Each row of a before or after table is a point. One or more steps were done to the points. Then noise was added and the rows were shuffled. The steps act on how far a point lies along the listed directions, d1 being the first. Write out the steps. A step turns or swaps two directions, mirrors them in a line or flattens them onto one, adds a multiple of one to another, or multiplies one. Angles are multiples of 10 degrees, from the lower direction toward the higher: turns from -170 to 170, lines from 10 to 170 but not 90. Use the fewest steps. Two steps may share a direction if one is a turn and the other turns, adds or multiplies; they go together, in the order done. Otherwise the lowest direction goes first.

Directions:
(1): [-0.29, -0.23]
(2): [-0.23, +0.29]
Before (10 x 2)
[[-0.16, +0.12],
[-0.07, +0.17],
[+0.06, +0.03],
[-0.11, -0.17],
[-0.26, +0.15],
[-0.06, -0.10],
[-0.10, +0.42],
[-0.09, +0.06],
[-0.30, -0.08],
[-0.22, -0.07]]
After (10 x 2)
[[+0.01, -0.13],
[-0.31, +0.35],
[-0.24, +0.36],
[-0.18, +0.20],
[+0.05, -0.01],
[-0.51, +0.84],
[-0.49, +0.49],
[+0.00, -0.21],
[-0.25, +0.08],
[-0.34, +0.12]]
Steps: multiply d1 by 0.7; multiply d2 by 2.5

Directions:
(1): [+0.27, -0.02, -0.41, -0.18]
(2): [-0.21, -0.15, +0.06, -0.45]
(3): [+0.21, +0.38, +0.21, -0.20]
(4): [+0.34, -0.33, +0.24, -0.01]
Before (9 x 4)
[[+0.14, +0.13, +0.44, +0.03],
[+0.23, +0.08, +0.17, +0.03],
[+0.10, +0.06, +0.32, -0.12],
[+0.45, -0.04, +0.22, -0.17],
[-0.05, +0.18, +0.20, +0.11],
[+0.06, -0.38, -0.04, -0.01],
[-0.40, +0.24, +0.15, +0.14],
[-0.01, +0.15, +0.41, +0.13],
[-0.30, +0.08, +0.12, +0.33]]
After (9 x 4)
[[-0.61, -0.10, -0.09, +0.44],
[+0.75, -0.20, +0.46, -0.25],
[+0.14, -0.21, +0.43, +0.12],
[+0.35, -0.07, +0.24, +0.01],
[-0.77, +0.17, -0.15, +0.26],
[+0.27, -0.49, +0.09, -0.01],
[-0.14, -0.22, +0.30, +0.22],
[-0.20, +0.02, +0.09, +0.17],
[+0.13, -0.14, +0.31, -0.04]]
Steps: add 1 times d1 to d3; multiply d2 by 0.7; multiply d4 by 2
